Every row gives one point. Any point is a mix of the corners, with weights that add up to 1. It lies inside the corners' shape when no weight is negative. Is each point inside? If not, which corners have a negative weight?

Corners:
(1): [-0.14 -0.30]
(2): [0.62 0.70]
(3): [-0.72 -0.09]
Points:
[-0.11 -0.17] => inside
[0.28 0.64] => outside (1)
[0.51 0.62] => inside
[0.22 0.02] => outside (3)
[0.49 0.38] => outside (3)
[-0.14 -0.24] => inside
[-0.15  0.36] => outside (1)
[0.41 0.29] => outside (3)
[0.65 0.48] => outside (3)

Corners:
(1): [ 0.41  0.08  0.45  0.51  0.11 -0.54]
(2): [ 0.30 -1.12  0.22  0.45 -0.40 -0.16]
(3): [0.55 0.20 0.11 0.79 0.71 0.34]
(4): [-0.06  0.40  0.90  0.22 -0.19 -0.02]
(5): [ 0.11  0.45  0.15  0.77 -0.17  0.01]
(6): [ 0.19  0.50 -0.40 -1.60 -0.41 -0.25]
(7): [-0.18 -1.00 -0.24  0.22  0.19 -0.33]
Points:
[ 0.01 -0.15 -0.44 -0.89 -0.42 -0.45] => outside (3, 4)
[0.41 0.11 0.17 0.61 0.44 0.18] => inside
[ 0.38  0.46  0.36  0.48  0.05 -0.07] => outside (7)
[ 0.20  0.50  0.29  0.19 -0.07  0.11] => outside (1, 7)
[ 0.18  0.18  0.06 -0.07 -0.02  0.05] => outside (1)
[ 0.17  0.31 -0.04 -0.37 -0.23 -0.15] => inside
[ 0.47 -0.20  0.04  0.11 -0.18 -0.24] => outside (4, 7)

Corners:
(1): [ 0.50 -0.15 -0.79 -0.79  0.45  0.26  0.81 -0.12  0.27  0.42 -0.88]
(2): [ 0.04 -0.24 -0.49 -0.22  0.63  0.25 -0.26  0.24  0.45 -0.46  0.21]
(3): [-0.22  0.04 -0.37 -0.39  0.20 -0.08 -0.13 -0.57  0.50 -0.54 -0.35]
(4): [-0.10  0.25 -0.60 -0.56 -0.21  0.35 -0.13  0.24 -0.12 -0.78  0.18]
(5): [-0.17  0.28  0.50  0.11 -0.85  0.12 -0.75 -0.15  0.20 -0.03  0.67]
(6): [-0.03 -0.48 -0.61 -0.12  0.27  0.29  0.88  0.53  0.58 -0.25 -0.62]
(7): [-0.64  0.20  0.41  0.00 -0.06 -0.55 -0.47  0.78 -0.17 -0.56  0.78]
(8): [ 0.11  0.06  0.16 -0.18  0.43  0.38  0.35  0.35 -0.05 -0.79 -0.11]
(9): [ 0.88  0.22 -0.57  0.52 -0.35 -0.57 -0.03 -0.59  0.38  0.49 -0.74]
(10): [-0.02 -0.85  0.09  0.19 -0.58 -0.27  0.01  0.10 -0.24 -0.20  0.13]
(11): [-0.17  0.64 -0.17  0.89 -0.66 -0.10 -0.30 -0.87 -0.25  0.81  0.19]
(12): [ 0.54 -0.12 -0.86 -0.42  0.42 -0.07  1.30 -0.66  0.81 -0.12 -0.32]
Points:
[-0.66 -0.21  0.40  0.18 -0.06  0.09 -0.19  0.18  0.19 -0.52  0.70] => outside (1, 4, 9)
[-0.05 -0.12 -0.19 -0.06 -0.06  0.06  0.06  0.18  0.11 -0.20 -0.06] => outside (12)
[ 0.03  0.24  0.07  0.03 -0.22 -0.06 -0.47 -0.03 -0.16 -0.24  0.14] => outside (6, 12)
[-0.15 -0.10 -0.04 -0.03 -0.12  0.09  0.05  0.32  0.12 -0.20  0.22] => outside (3, 9)

Corners:
(1): [ 0.65 -0.31  0.64 -0.51 -0.12  0.72 -0.10 -0.15  0.10  0.57  0.41 -0.04
 -0.46  1.17]
(2): [-0.04 -0.08 -0.08  0.01  0.18  0.06  0.45 -0.96 -0.37  0.38  0.27 -0.01
 -0.05 -0.51]
(3): [ 1.13 -0.22 -0.26 -1.14  0.69  0.71 -0.05  1.13 -0.15  0.73  0.51  0.96
 -0.74  1.18]
(4): [-0.12 -0.14  0.70 -0.05  0.31 -0.15  1.09  0.10 -0.16 -0.27  0.52 -0.12
 -0.06 -0.04]
(5): [ 0.40  0.22 -0.31  0.40 -0.53 -0.05  0.20 -0.56 -0.84 -0.13 -0.11 -0.50
  0.95 -0.47]
(6): [ 0.40 -0.01  0.26  0.14  0.15 -0.23  0.55  0.09 -0.13  0.04 -0.42 -0.52
  0.04 -0.88]
(7): [ 0.06 -0.21  0.06  0.03 -0.92  0.37  0.79 -0.11 -0.08  0.55  0.08  0.00
 -0.42  0.35]
(8): [ 0.24 -0.99  0.61 -0.32 -0.05 -0.29  0.40  0.20 -0.40  0.71 -0.08  0.48
 -0.09  0.52]
(9): [-0.10  0.72 -0.48 -0.05 -0.11  0.14 -0.18 -0.21  0.00  0.41 -0.35 -0.22
  0.91 -0.21]
(10): [-0.20 -0.13 -0.67  0.45  0.10  0.10 -0.40 -0.05 -0.30 -0.30 -0.32 -0.40
  0.43 -0.21]
(11): [ 0.23  0.29 -0.47 -0.65 -0.13  0.88 -0.20 -0.16 -0.71 -0.03 -0.92  0.16
  0.35  0.68]
(12): [ 1.09  0.32 -0.88  0.15  1.04  0.75 -0.07  0.75 -0.11  0.56 -0.58  0.49
  0.32  1.11]
(13): [-0.18  0.37  0.67  0.53 -0.32 -0.03  0.33 -0.26 -0.45 -0.09  0.15  0.23
 -0.09 -0.65]
(14): [ 0.20  0.18 -0.35  0.10 -0.30 -0.07 -0.03 -0.44  0.13 -0.51 -0.71 -0.05
  0.41 -0.26]
(15): [-0.15  0.50  0.07  0.15 -0.07 -0.74  0.12 -0.49 -0.53  0.10 -0.24 -0.58
  0.06 -0.17]
Points:
[ 0.30  0.03 -0.05  0.00  0.20  0.08  0.06 -0.07 -0.31  0.14 -0.15 -0.02
  0.22  0.08] => outside (7)
[ 0.24  0.01  0.15  0.01  0.06  0.12  0.33 -0.10 -0.23  0.18 -0.01 -0.01
  0.00 -0.02] => inside
[ 0.18  0.01  0.04 -0.09  0.01  0.15  0.22 -0.07 -0.21  0.21 -0.11  0.08
 -0.03  0.07] => outside (5)
[ 0.16  0.08 -0.01  0.06 -0.01  0.15  0.23 -0.19 -0.19  0.22 -0.32 -0.12
  0.09  0.13] => outside (3, 5)

Corners:
(1): [ 0.14  0.15 -1.59  0.16  0.28 -0.58  0.11  0.28  0.52 -0.22 -0.48 -0.06
 -0.22 -0.05  0.54  0.22 -0.10 -0.61 -0.49  0.04]
(2): [ 0.30 -0.23 -0.40 -0.02  0.07 -0.42 -0.56  0.14 -0.81 -0.20  0.02  0.61
  0.05 -0.27 -0.32 -0.88 -0.18  0.10  0.70 -0.32]
(3): [ 0.43 -0.20 -0.01 -0.25 -0.60 -0.15 -0.16  0.05 -0.26  0.18 -0.91  0.85
  0.13  0.09 -1.02 -0.30  0.14 -0.07  0.33 -0.59]
(4): [ 0.23  0.20  0.13 -0.42 -0.06  0.13 -0.16  0.14 -0.10  0.45  0.41 -1.16
  0.35  0.54 -0.48 -0.14  0.47  0.04 -0.42  0.51]
(5): [-0.58  0.37  0.33 -0.53  0.02  0.36 -0.44 -0.54  0.38  1.20  0.12 -0.77
 -0.10  0.26 -0.27 -0.19 -0.28  0.42 -0.33  0.07]
(6): [ 0.50  0.02 -0.03  0.32  1.01  0.24 -0.32 -0.36 -0.24 -0.17 -0.48  0.45
 -0.10  0.12 -0.45 -0.67  0.39 -0.24  0.14 -0.75]
(7): [ 0.20  0.52  0.26 -0.57  0.09  0.59  0.51 -1.00  0.16  0.38 -0.05 -0.95
  0.81  0.17 -0.48 -0.54 -0.42  0.29  0.18  0.16]
(8): [ 0.08 -0.14 -0.36  0.56  0.15 -0.14 -0.55 -0.12  1.28 -0.19  0.18 -0.05
  0.32 -0.62  0.48  0.57  0.15 -0.15 -0.31  0.27]
(9): [-0.11  0.17  0.06  0.34  0.28 -0.43  0.27  0.42  0.15  0.58 -0.09  0.79
  0.08  0.05 -0.85 -1.17 -0.20 -0.58  0.41 -0.65]
(10): [-0.08 -0.73  0.33 -0.53  0.15  0.23  0.27 -0.73  0.30  0.82  0.54 -1.06
  0.19 -0.32 -0.72  0.00 -0.36 -0.43 -0.41  0.08]
(11): [ 0.65  0.29 -0.91  0.15  0.52  0.24  0.02  0.33  0.90 -0.17  0.07  0.55
 -0.63 -0.15  0.41  0.35 -0.33 -0.28  0.03  0.67]
(12): [-0.09  0.13 -0.89  0.52  0.39 -0.16 -0.42 -0.12  0.42 -0.08 -0.25  0.12
  0.39  0.39  0.88  0.80 -0.38 -0.84 -0.74  0.97]
(13): [-0.26 -0.27 -1.11  0.66  0.04  0.89 -0.02  0.40  0.42 -0.16  0.07  0.51
 -0.01  0.19  0.67  0.17 -0.21 -0.03 -0.87  0.08]
(14): [-0.46  0.34 -0.93  0.53  0.14  0.25 -0.03 -0.44  0.11 -0.10  0.36  0.03
  0.01  0.17  0.01  0.47  0.31 -0.49 -0.04  0.19]
(15): [ 0.46  0.15  0.33 -0.21 -0.16 -0.15 -0.46  0.55 -0.69 -0.32  0.24  0.60
 -0.28 -0.08 -0.10 -0.42 -0.53 -0.62  0.27 -1.16]
(16): [-0.35  0.22  0.36 -0.10  0.22 -0.33  0.47  0.31 -0.74 -0.24 -0.51  0.97
 -0.33 -0.43 -0.11 -0.65  0.27 -0.13 -0.03 -0.34]
(17): [-0.02  0.16  0.39  0.23  0.10  0.17  0.16 -0.25 -0.03  0.82 -0.24 -1.25
  0.10 -0.04 -0.76  0.24 -0.45  0.62 -0.08  0.14]
(18): [-0.27  0.03  0.00  0.13  0.06  0.78 -0.28 -0.18  0.50  0.62 -0.60 -1.52
 -0.07  0.14  0.16 -0.34 -0.01 -0.28  0.20  0.79]
(19): [ 0.06 -0.23  0.13  0.09 -0.09 -0.71 -0.28  0.10 -0.06 -1.13 -0.22  1.06
 -0.64  0.50 -0.49 -0.55 -0.10  0.14  0.56 -0.42]
(20): [-0.36  0.01 -0.89 -0.11  0.80  0.41 -0.30  0.65  0.85  0.07 -0.16 -0.27
  0.38  0.12  0.69  0.86 -0.02 -0.17  0.17  0.19]
(21): [ 0.00 -0.16  0.15 -0.02  0.04  0.04  0.35 -0.71  0.27  1.11  0.25 -1.08
 -0.17  0.19  0.65  0.01  0.11  0.45  0.37  0.21]
Points:
[-0.02  0.08 -0.30  0.12  0.26  0.14 -0.02 -0.10  0.13  0.23 -0.15  0.03
  0.01 -0.12  0.04 -0.16 -0.12 -0.20  0.03 -0.01] => outside (4, 19)
[-0.14  0.01 -0.26  0.17  0.37  0.05  0.00 -0.07  0.15  0.11 -0.04 -0.07
 -0.04 -0.12 -0.02 -0.30 -0.16 -0.13  0.06 -0.32] => outside (3, 4, 11, 12)
[ 0.05 -0.03 -0.19  0.09  0.14  0.10  0.07  0.05  0.27  0.11 -0.11 -0.08
 -0.02 -0.05 -0.16 -0.10  0.02 -0.15  0.02 -0.12] => outside (2, 5, 12)
[-0.05  0.03 -0.28  0.04  0.22  0.23 -0.19  0.05  0.30  0.21 -0.16 -0.38
  0.05  0.05  0.08 -0.04 -0.03 -0.15  0.05  0.22] => inside
[ 0.19 -0.17 -0.06 -0.15  0.45 -0.10 -0.15 -0.14  0.24 -0.03  0.03  0.67
  0.05  0.01 -0.10 -0.32  0.03 -0.07 -0.01 -0.20] => outside (1, 14, 15, 17, 18)

Corners:
(1): [ 0.03  0.45  0.42  0.12 -0.07  0.38  0.85  0.25 -0.26 -0.25 -0.67 -0.37
 -0.02 -0.24 -0.46  0.14  0.49 -0.03  0.34 -0.18]
(2): [-0.34 -0.47 -1.20 -0.31 -0.16  0.24 -0.54 -0.08 -0.55  0.98 -0.74  0.37
  0.48 -0.36 -0.09  0.04  0.84 -0.64 -0.38  0.97]
(3): [-0.64  0.38  0.79 -0.21 -0.11 -0.67  0.87  0.43  0.62  0.02 -0.21  0.13
  0.24  0.76 -0.12  0.41 -0.23  0.07  0.10 -0.03]
(4): [-0.32 -0.26  1.01 -0.22  0.17  0.30  0.55  0.36  0.10 -0.07 -0.02 -0.47
 -0.11  0.27  0.32  0.51  0.11  0.87  0.06  0.49]
(5): [ 0.28  0.80  1.01 -0.34  0.19  0.34 -0.05  0.55 -0.49 -0.51 -0.50 -0.47
  0.18  1.00 -0.47  0.32  0.23  0.62 -0.06  0.25]
(6): [ 0.12 -1.20 -0.32  0.22 -0.65  0.39 -0.94  0.65 -0.21  0.08 -0.97  0.39
 -0.51 -0.60  0.05 -0.26  0.06  0.06  0.33 -0.05]
(7): [-0.19 -0.06  0.72 -0.17  0.13  0.18  0.34  0.01  0.74 -0.38  0.00  0.25
 -0.59  0.40 -0.57  0.15  0.43 -0.08  0.23  0.32]
(8): [-0.28  0.36 -0.03  0.22 -0.40 -0.13  0.09  0.48 -0.05 -0.35  0.23 -0.32
 -0.42  0.03 -0.04 -0.15  0.07  0.12  0.40  0.37]
(9): [ 0.58  0.23  0.65 -0.33 -0.08  0.19  0.48  0.74  0.50 -0.04  0.11 -0.27
  0.35  0.51 -0.11  0.07  0.12  0.06  0.27 -0.06]
(10): [ 0.22 -0.31  0.33  0.64  0.51 -0.15  0.53 -0.46  0.54  0.01  0.02 -0.21
 -0.27  0.37 -0.01 -0.22  0.24 -0.18 -0.21 -0.55]
(11): [-0.20 -0.05 -0.26 -0.39  0.97  0.22 -0.51  0.14  0.34  0.87  0.13  0.50
 -0.74 -0.86  0.48  0.48 -0.40 -1.14  0.62 -0.24]
(12): [-0.07  0.77  0.29 -0.62  0.19  0.40  0.41 -0.17  0.10  0.11 -0.06 -0.13
 -0.31  0.55 -0.35 -0.25 -0.07  0.80 -0.14 -0.34]
(13): [-0.10 -0.14 -0.32 -0.10 -0.67  0.41 -0.88  0.67 -0.27  0.41 -1.11 -0.01
 -0.08 -1.56  0.09 -0.14  0.86 -0.06 -1.02  1.21]
(14): [-0.14  0.26  0.44 -0.63  0.37  0.93  0.13  0.13  0.42 -1.39 -0.56  0.01
  0.20  0.95  0.16  0.24 -0.29  0.45 -0.23 -0.51]
(15): [ 0.09  0.13  0.05  0.21 -0.21  0.19  0.25 -0.65  0.33  0.15 -0.09  0.04
 -0.10  0.08 -0.39  0.19 -0.18 -0.34  0.07  0.50]
(16): [ 0.18 -0.95 -0.19 -0.04 -0.35 -0.09 -1.06 -0.32 -0.17  0.34 -0.62  0.72
  0.04 -0.98  0.40 -0.67  0.75 -0.55  0.45  0.65]
(17): [-0.29  0.08  0.87  0.05 -0.19  0.45  0.85  0.30  0.24 -0.08  0.36  0.00
 -0.28  0.93 -0.02 -0.11 -0.15 -0.13 -0.24 -0.16]
(18): [-0.56 -0.43 -0.02 -0.44  0.02  0.05 -0.49 -0.02  0.09  0.80 -0.07 -0.81
 -0.84 -0.19 -0.07 -0.12 -0.10 -0.78  0.82  0.11]
(19): [-0.32  0.24  0.40  0.03 -0.75 -0.09 -0.06 -0.35  0.36 -0.54 -0.36 -0.29
  0.12  1.06 -0.02  0.46  0.95  0.04  0.32 -0.86]
(20): [-1.24 -0.17  0.45  0.26  0.59  0.26 -0.81  0.25  0.83  0.82  0.44 -0.05
 -0.32  0.12  0.15  0.00 -0.25 -0.21  0.69  0.28]
(21): [-0.71 -0.52 -0.07  0.08  0.43  0.22 -0.84  0.01 -0.09  0.71  0.64 -0.34
 -0.27 -1.10 -0.08 -0.13 -0.10 -0.45  0.19 -0.30]
Points:
[-0.28 -0.10  0.29 -0.02 -0.05  0.12 -0.05  0.16  0.25  0.11 -0.16 -0.04
 -0.10  0.10 -0.01  0.09  0.16 -0.15  0.17  0.17] => outside (12)
[-0.05 -0.39 -0.06 -0.02 -0.15  0.28 -0.66  0.29 -0.05  0.21 -0.25 -0.07
 -0.04 -0.20  0.15 -0.04  0.27 -0.23  0.13  0.30] => outside (1, 3, 7, 12)
[-0.22 -0.07  0.32  0.04  0.10  0.15  0.03  0.07  0.29  0.13 -0.05 -0.11
 -0.19  0.13 -0.02  0.05  0.09 -0.02  0.16  0.11] => inside
[-0.21  0.04  0.34 -0.08  0.03  0.24  0.03  0.26  0.24  0.12 -0.06 -0.10
 -0.16  0.17 -0.07  0.00  0.08 -0.01  0.19  0.06] => inside
[-0.12  0.00  0.29 -0.05  0.10  0.18  0.37 -0.03  0.38  0.01 -0.09  0.25
 -0.18  0.35  0.04  0.11  0.05 -0.23  0.32 -0.14] => outside (5, 13, 18, 21)
[-0.10  0.34  0.59  0.03  0.26  0.19  0.27  0.14  0.37  0.03  0.23 -0.16
 -0.31  0.46 -0.16  0.30  0.06  0.05  0.36 -0.40] => outside (2, 3, 13, 14, 16, 18)

Corners:
(1): [-0.08  0.41  1.17  0.62 -0.27 -0.37 -0.01 -0.81  0.29  0.60  0.07  0.31
 -0.42  0.03  0.65 -0.92  0.00  0.20 -0.30  0.39]
(2): [-0.49 -0.52 -1.04 -0.32  0.32 -0.24 -0.44 -0.77  0.31 -0.82 -0.32  0.16
 -0.48 -0.53  0.43  0.54  0.46  0.09 -0.47 -0.79]
(3): [-0.32 -0.45 -1.15 -0.49  0.36  0.01  0.46 -0.27  0.42 -0.38 -0.35 -0.26
  0.28 -0.26  0.11  0.71 -0.21 -0.50 -0.35 -0.84]
(4): [-0.42 -0.23 -0.34 -0.66  0.45  0.23  0.21 -0.05 -0.02 -0.67 -0.54  0.05
 -0.35 -0.42  0.06  0.24 -0.34 -0.37 -1.00 -0.38]
(5): [ 0.60  0.47  1.30  1.28 -1.19 -0.53 -0.03 -0.61  0.37  0.47 -0.40  0.01
 -0.15  0.83 -0.17 -1.01  0.00 -0.07 -0.24  0.45]
(6): [-0.70 -0.57 -0.29 -0.07  0.67 -0.30 -0.19 -0.57  0.01 -0.05 -0.48  0.04
 -0.03 -0.22 -0.22  0.70 -0.64  0.27 -0.50 -0.62]
(7): [-0.15  0.26  0.13  0.81 -0.26 -0.14 -0.12 -0.24 -0.23  0.53  0.05  0.54
  0.05 -0.56  0.08 -0.29 -0.50  0.27  0.22  0.55]
(8): [-0.79 -0.30 -0.29 -0.01  1.06 -0.12 -0.04  0.07 -0.02 -0.66 -0.14 -0.30
  0.52 -0.34  0.28  0.56  0.24  0.15 -0.21 -0.50]
(9): [ 0.15 -0.26  0.12 -0.01 -0.09  0.78  0.02  1.23  0.62  0.56  0.61  0.53
  0.08  0.38  0.53 -0.23  0.07 -0.18  0.12 -0.39]
(10): [ 0.45 -0.41  0.13 -0.30 -0.19  0.55 -0.21  0.20 -0.09  0.58  1.32  0.33
  0.02  0.53  0.33 -0.19  0.39 -0.02  0.71  0.47]
(11): [ 0.00  0.56  0.25  0.37 -0.35 -0.34 -0.26 -0.65 -0.28  0.26 -0.60 -0.60
 -0.39  0.27  0.31 -0.08 -0.82  0.49  0.34  0.60]
(12): [ 0.13 -0.36 -0.83 -0.66  0.56 -0.19  0.16 -0.62  0.11 -0.73 -0.68  0.14
  0.69  0.44  0.39  0.18 -0.46  0.18 -0.29 -0.80]
(13): [ 0.41 -0.14  0.92 -0.18 -0.26  0.91 -0.29  0.71  0.76  1.00  0.58  0.20
  0.59 -0.25  0.39 -0.62  0.26  0.04  0.31  0.12]
(14): [-0.20 -0.43  0.15 -0.60 -0.16  1.07  0.12  0.87  0.22  0.88  0.27  0.15
  0.18  0.34 -0.02 -1.14 -0.16  0.03  0.79  0.35]
(15): [ 0.53 -0.10  0.74  0.49 -0.43 -0.52 -0.27 -0.76 -0.36  0.08 -0.44  0.16
 -0.94  0.19  0.92 -0.77  0.14 -0.73  0.09  0.16]
(16): [-0.68  0.03 -0.50 -0.76  0.35 -0.49 -0.28 -0.46 -0.41 -0.20 -0.45 -0.20
  0.35 -0.24  0.28  0.31 -0.12  0.01 -0.65 -0.99]
(17): [ 0.23  0.66  0.91  0.62 -0.75 -0.40 -0.12 -0.85 -0.16  0.18  0.23 -0.25
  0.10  0.39 -0.14 -0.91 -1.17  0.25  0.20  0.35]
(18): [-0.11 -0.15 -0.76 -0.37  0.82  0.09  0.41 -0.35  0.05 -0.38 -0.55 -0.31
 -0.39 -0.88 -0.29  0.29  0.08  0.16 -0.57 -0.97]
(19): [-0.31 -0.02  0.77  0.19 -0.41  0.98  0.25  0.14  0.02  0.69  0.21  0.42
 -0.28 -0.30 -0.22  0.33  0.65  0.27  0.71 -0.20]
(20): [ 0.32 -0.06  0.35 -0.31 -0.06 -0.19 -0.05  0.85  0.81  0.58  0.64  0.50
  0.67  0.17  0.00  0.11  0.51  0.01  1.07 -0.14]
(21): [ 0.29 -0.81  0.30 -0.42 -0.22  0.33  0.54  1.11  0.08  0.12  0.12  0.21
  0.12 -0.45  0.35 -0.65  0.40  0.76  0.54 -0.20]
Points:
[-0.13 -0.17  0.04 -0.12  0.03  0.19  0.07 -0.04  0.17  0.16 -0.04  0.14
  0.06 -0.05  0.10  0.04  0.03  0.08  0.15 -0.26] => inside
[-0.11 -0.13  0.03 -0.07  0.06  0.00 -0.02 -0.11  0.08  0.16  0.03  0.08
  0.06 -0.10  0.26 -0.04 -0.07  0.07  0.14 -0.21] => outside (4, 5)
[ 0.04 -0.08  0.22  0.01 -0.13  0.07  0.02 -0.17  0.11  0.24 -0.04  0.14
 -0.09 -0.03  0.21 -0.25 -0.07  0.04  0.03 -0.12] => outside (8)
[ 0.05 -0.16  0.09 -0.11 -0.06  0.06  0.05 -0.05  0.18  0.19 -0.06  0.12
  0.02 -0.04  0.15 -0.19 -0.13  0.07  0.05 -0.19] => outside (8)
[-0.12 -0.08  0.05 -0.20  0.09 -0.21 -0.01 -0.29  0.09 -0.10 -0.36 -0.13
  0.04 -0.04  0.15 -0.25 -0.28  0.05 -0.21 -0.23] => outside (7, 9, 10, 19)
[-0.01 -0.35 -0.15 -0.24  0.21 -0.14  0.05 -0.11  0.11  0.07 -0.10  0.02
  0.36 -0.01  0.07 -0.01 -0.17 -0.10  0.07 -0.37] => outside (1, 2, 4, 9, 11, 19)
[ 0.07 -0.09  0.26  0.03 -0.10 -0.04 -0.09 -0.20  0.04  0.12 -0.13  0.10
 -0.20 -0.02  0.34 -0.23  0.00 -0.13  0.04 -0.07] => inside
[-0.11 -0.21 -0.07 -0.23  0.09  0.19 -0.01 -0.02  0.09 -0.04  0.03  0.15
 -0.11 -0.08  0.20  0.00 -0.03 -0.06 -0.16 -0.18] => inside
